Each wall is flat, endless, passes through zero and stands at right angles to its row. A trip goes straight from one point to another. Which walls does it cross, in order?
In the rows, zero is written as 128.

Walls:
(1): [134 118 103]
(2): [156 142  87]
Trips:
[171 119 129] to [156 192  85] => none
[170 115 111] to [144 168 166] => 1, 2
[143 132 153] to [ 89 119 138] => none
[123 167 100] to [ 93 132 158] => 1, 2
[192  81 140] to [145  72 151] => 2
[104 136 170] to [119 101 107] => 1, 2
[163 123 108] to [ 72  84 165] => 2, 1
[105 121 135] to [ 90  94 104] => 1
[ 86 101  52] to [189 115 167] => 1, 2

Walls:
(1): [140  95 107 157 136  75 131 117 181 107 127  84]
(2): [119 163 148 104 139 117  87 163  82 146 120 101]
(3): [ 85 145 143 109 185 107 109 139 156 148  85 107]
(4): [139  60 113 190  97 163 137 147 128  85 130 132]
Trips:
[143 150 141 111 241 139 101 158 113 146  81 142] to [151 168 183 117 104 114  95 126 156 176 161 146] => none
[133 122  13 130 124  95 162 168 120 156 106 113] to [129  53 159 106  71  68  80 136 186  73  93 167] => none
[104 133 168 151  93 223 157 143 113 152  98 108] to [113  98 158 113 154 171 149  39 112  83 183  75] => 2, 1
[189 110 135  95 113 157 164 133 150 149  96 129] to [141 131 135 112 157 115 160 158 149 118  97 145] => 4, 3, 1
[ 84 133  95 125  86 138 169 208 114 136 116 155] to [133 126 144 121 107 107 141 156 139  92 175  95] => 1
[113 146 122  98 139 119 103 169 136 104 177 191] to [139 133 154 161 164 120  92  78 182 135  57 185] => 3, 2, 1
[103 143 152 124 140 138 147 143 111 105 134 114] to [ 94 123 114  30  86 105 117  84 127 120 161 115] => 3

Walls:
(1): [151 103  28 160  77 172 154 154 111 156 137 164 178 168 148 193 116 135
 174 113 147  52  74  72  90 123 158 128 141 154 124 165 124 103  96 129
 103 150 160 173 139 146 128 143  99  97 174 120]
(2): [155 125 171 112 130 109  98 185 115  82 122  94 126 121 113  75  96 115
 144  63 108  83  78 107 151 130 125  61  81 110 117 123 108 164 135 166
 166 166 104 141 116 137  97 126  72 131 128 122]
(3): [ 77  96 139  89 149 150 171 175 121  92 127 148 114 138 108 166 143  86
  86  96 120  79 158 198  43 124 129 157 112 100 129 120 169 131  94 141
 186  82 123  95 146 186 193 100 212 151  54 151]
Trips:
[ 74 110  70 116 140 109 102 126  76 146  71 129 136  80 151 159  89 249
  89 103 115  97 179  82 152 142  67 112 106 126 153 103 167 141 161 116
 166  92 170 118 118 118 162 142 138 125  90 102] to [130 170 145 122 105 135 129 166 184 162 146 142 105 103 120  96 110 142
 135 166 162 126 101 139 115  84 104 142 164 153  78 138 102 144 171 129
 121 137 164 110 141 160 176 129 135 137 136 129] => 3
[140  84  97  94 119 162 146 151 153 149 124 133  53 143  77 101  91  98
 159 116 120 154 172  92 162 119 157 150 131 137 186 125 130 188 101 149
 132  99 160 121 116 147 124 120 144 148  99 168] to [132 128  99 160 100 132 111 170  86  93 100 166  88 186  88 138 114 135
 174 121 164 155 160  72 120 108  75 126  76 102  73 122 126 147 127  89
 117 127 111 109  87 125 188 168 129 101 132  82] => 2, 1, 3
[ 80 118 144 138 100 109  50 139  89 130 142 151 138 137 134  93 156 145
 121 162 133  38  42 150 167 140 138 135 113 161 168 161  77  70 154 129
 137 154 160 118 107 165 154 148 169  96 116 136] to [190 129 150 167 126  84 136  91 114  90 135 132 134 188 143  44 161  77
  76 170 161 108 123 165 188 165 119 134 103  99 106 105 105  64 200 174
 108 169 107 143 152 145 147 156 142 131 120  88] => 1
[116 109 120  96 155 144 125 153 178  89 132 125 115 107 192 186 132 137
  79 155  57 128 113  90 159  50 111  95 117  85 126 148 171 157  54 132
 100 158 147 129 138 144  87 166 137 108  99  93] to [183 128 124 106 143 135 132 160 138 192 157  82 133 102  59 170 161 103
 180 205  96 151 126  93 129 182  56  89 109 150 150 123 120 146 184 121
  90 167 148  98 103 119  50 149 121 151 127 186] => 3, 1
[110 132 137 192  88 140 206 108 151 119 118 136 163 155 153 123  97 121
 128 115 127 154  44 126 113 101 146  75 170 107 144 144  95 184  70 148
 154 222 112 144 156 156  97 108 149 148 137 143] to [158 141 158 117 148  63  94 139 153 105 203 148 140 170 145  87 166 138
  83 123 113 161  77  80 120 140 146 136 165 176 140 138 130 163 162 128
 143 152  95 101 187  98 144  87 143 128 143 217] => 1

Walls:
(1): [ 89 105 120  23 162  87  67 160 120 186 142 127 164 122 152  45  97  96
 124 145 160 142  70 146 126 132  84 120 144 117 151  87  92 134  97 168
 123 124 134 179 100 154 107 125  70 167  90 138]
(2): [194 128 162 120 119 128 124 119 146 114 187  91 163 115 121 118 137 111
 128  96 140 122  69  70  82 129 151 131  95 127 115 119 145 160 147 153
 140 128  83  76  76 176 102 154 134  87 131 150]
(3): [137 138 113 143 195 109 128 126 104  92 133 144  66 112  97 203 111 143
  80 198 153  94 152 160 130 120 163 100 129 103  75  96 140 165 148 122
 131  81  85 109  66 100  93 123 125  87 119 128]
Trips:
[188 119 115 123 127 163 121  92 109  91 105 175 156  92 109 123 147  95
 124  80 179 137 175 108 101 131 140 131  92  86  87 154 148 128 100 137
 146 187 140 112 118 171 190 108 151 181 149 116] to [145 111  71 153 144 142 107 156 178 183 170 155  78  78  93 192 137 159
 128 190 140 103 120 138 143 110 123  67 147 110  84 161 198 152  84 195
 192 131 120 142 151 129 175 171 108 114  71  83] => 3, 2
[126 178 165 157 101 113 137 171  84 126 102  88 182 130  77 120  86 130
  71 166 124 142 121 129 199 128 135 112 111 169  88 116 143 127 125 127
 104 166  70  96 111 148 143 156 106 143 167 148] to [157 147 120  77 177 100 129 131 165 105 152 109  87 192 137 110  81 140
 126 173 140 139  69 108 136 130 141 111 141  88  98 154 125 141 155 168
 170 131 133 198 108 134 106 134 101  76 101  87] => 1
[128 154 102 126 161 157  87 122 148 133 176 144 167 145 110 123 103  86
 204 108 144  83 123 120 132 143 107 142 154  96 126 169  88 104  97 170
 135 114 113 169 135 172 147 183 105 121 125 193] to [167 118 121 122 141  96 181 123  67 130 160 153 151 177 121  76  54 190
 136 112  64 192 169 120 114  65 135  76 136 158 124  83 153 125  92  98
  73  68  63 128 162 145 120 146  61 134 131 103] => 2, 3
[107  94 151 119 115 128 162 108 141 148 155 161 180 186 133 143  92 121
 128 164 142 170 147 134 154 133 138 164 130  86 111  95 117 148 100  93
 138 135 132 118 152  50 168 120  90 137  91 171] to [159 112 146 153 116 145 169 154 133 120 135 112  78  84 152 191 151 118
 111  84 122 138 118  73 135 132 144  90 175  97 188 171 104 147 181 167
  82 128 106  69 162 127 122 199 107 105 161 101] => 1, 2, 3
[ 98 102  98  93 128 137 138 158 137 155 147 111 110 126 145 181 114  93
 122 153 182 179 203 116 102 139 101 112 110 112  82 133 127 101  74 142
  91  89 175 157 129 116 181 106 187 136 129 103] to [127 126 113 122 133 121  68 157 163 167 143 101 159 154  84 114  88 135
 130  89 165 130 174  94 141 126 125 147 199  64  83 150 116 112  39 126
 129 159  87 100 150  34 154 132 151 172 139 161] => 3
[126  94 172 123 125 141 109 179 155 139  66 173 108 112 125 192 136 206
 113 104 139 119 149 120 152 149  62 126 137 152 131 207  88 150 128 144
 143 123  97 113  89  62 174 180 140  36 137 146] to [169 123 186 121 101 131 165 140  52 158  91 101 111 176 163 104 133 168
 147 132  95 113 134 199 123 149  99 128 131  71  93 114  87  86 125 156
 141 106 150 150 156 169 107 101  87 137 125 135] => 3, 1
[126 102  86 100 116 113 108 105  96 123  99 192  95  74  84 156 103  70
 157 123 102 152 100 200  55  71 154 183 152 113 137 145 105  85  87 175
 137 140  76 100 127 117 123 101 160 161  72 163] to [131 145 113 138 142 152  96 197  85 108 155 137  96 168 106  91 152 165
 122 186 117 147 144 130 142  63 141 134 133 126  92 131 151 128  89 195
 112 147 155 101 154 132 126  83 120 113  87 120] => none

Walls:
(1): [147 142 140 119 102 146 119 141 137 163 163 162 163 101 113 130  99 152
  71 162  87 117 114 216 145 132 203 142  75 148 179  86 133 125  96 148
 188 119 125 116 116 130 147  86 130  76 150 120]
(2): [141 137  96  87 100 129  84 149 130 116 110 130  71 144  68 134 172 121
 142 132 129 127 131 173  99 159 210 153 146 180 129 174  81 140 108 101
  85 174 106  85 149 218  40  97 151 128 141  75]
(3): [170 110 134 136  94 108 122 144  89 148 126 204  89 111  98 118 161 142
 109 158 132  52 120 154 106 155 150  71 134  90 179  91 140 122 178  53
 185 113  99  95 113 116 110 123 135 112 151 101]
(4): [ 51  94 108 169 122 108 148 192 118 164 176 134  79 105 150 139  43 177
 201 109  91 154  95 138 130 110 151 134 100 127 150 130 107 174 137 155
 176  92 124 159 182  47  88 119 123  88  99 153]
(5): [ 52 101 138  89  84 111 127 140 176 102  97 135  59 131  98 132 131 162
 151 105 175  85 120 128 108 124  84 168 118 105 116  81  62 118 186 176
 145 100  84 157 137 114 111 161  59  85  84  74]
(6): [ 88 105 166 193  93 108 116 198  99 144 169  94  66  97 122 141 180  99
 119 100 106 115 140 113 145 129 159 134  91  81 168 146 102  92 135 186
 143 106 136 109 115  90  94 117 172 180  81 170]
(7): [185 163 111 103 138 110 149  85 131 140 126 157  85  85 124 136 108 119
 125 138 121 161 193 212 124 143 106  85  89 135 111 158 158 101 135  70
 118 123 154 111 140 116  95 135 180 150 168 128]
Trips:
[ 86 141 150 118 164 169 120 193  95 187 136 139 134 143  97 187 166  83
  94 140 148 124  76 124 175 152  90 103 125  69 125 153 117 116  71  89
 140 172 161 120 204 148 100  53 138  80 138 165] to [124 120 165 154 173 116 173 116 147 182 122 162 103  83 154 162 143  66
 115 135 165 115 143 105 134 132 168 103 158 103 106 126 130 165 124  55
 113 143 120 102  88 118  94 108 175 124 160 108] => 7, 4, 1
[124 139 157 130  83  28 190 130 106 130 153  38 132 149 120 106  49 113
 131 111 154 108 121 110  53 144 172 149 151 202 152 177 142 151 163 119
 121  74 156 126 186 175 123 112 119 157 103  88] to [110 125 110 120 151  98  75 119 165  98  97 117 113 119 147 161  87 108
 129  92 119 132 161 106 118 195 123 112 128 148 112 113  79 120 186 144
 134  95 115 160 114  90 158 130 131  65 182 129] => 6, 2, 7
[ 94  61 125 181 187  86 133  89 141 172 110 112  78 133 152  92 157 185
 125 123 194 128  81 145 136  93 121 141 108 122 106 179 156  59 113 150
 146 114 133 145 106 137  80 158 124 159 139 163] to [128 172  88 104 147  78 141 137 152 158 118 108 191 112 171 143  87  90
  98 136  50  77  76 194 148 122 161  78 136 148 114 108 169  86 143 117
 140 148 124 177  83 165 120 121 219 171 134 131] => 5, 1, 4, 3, 6
[128  89 124 113 147 170 113  90  65 114  97 134 119 157 118 116 101 142
  91 159  92 100 122 117 135 125 144 169  83 152 117  83 139 164 130 174
 162 162 111 143 145 147 137 135 129  98 120 169] to [107 124  85  73 165  98 114  95  72  70 129 133 154 131 103  94 112 139
 136 127 136 147 137 134 125 154 117 181 118 122  99 190 132 128 156 131
 133 165  96 139 181  94 160 182 110 110  69 104] => 1, 2
[ 80 110  78 143 173 182 130  97 123 168 191 123 134  53 126  95 123 120
 109 166 147 184 175 114 120 176 105  86 110 123 104 171 121 130 128 182
 102 117 180 179 153  67 140  87 136 135 126  78] to [125 170 168 108 147 186 103  66 114 148  89 112 167 144 178  66 108  39
  93 170 158  94  94 104 162 155 102 154 147 145  77  84  83 128 114 116
 105 121 142  91 139  86 101  82  83  97 113 171] => 6, 4, 7
[121 156 161 129 158 109 122 102  90 164  66 132 114 179 166 117 131 155
 141  95 116 142 144 146 153  87 164  98 129 131 182 101 202  91 125 104
 166 130 151 149  47 103 107 117  96 113 208 148] to [186 170 141  96  85 104 198 101 141  83 119 156 106 144 167 165 178 137
 116 169 134  97 106 140  87 145 131 123  80 103 162 126 156 133 146 139
 132  88  84 101 130 134 116 155 133 178 223 104] => 2, 5
[152  92  96 167  55 126 173 167 131 146  81 117 162  81 137 153 102  92
  46 115  78 167  51 124  94 143  66 168 180 172 131  76 110 151 124  61
 101 170  93 136 180 105 229  65  99 149 179 161] to [152 115 172  85 110 139 187 178  69 176 127 157  62 119 109 111 126  90
 161 128  60 133  94 130  92  98 123 138  89  83  51 138 106  86  87  82
 116 152 131 133 121 104 142  93 110 141 110 143] => 3, 4, 7, 6, 1, 2
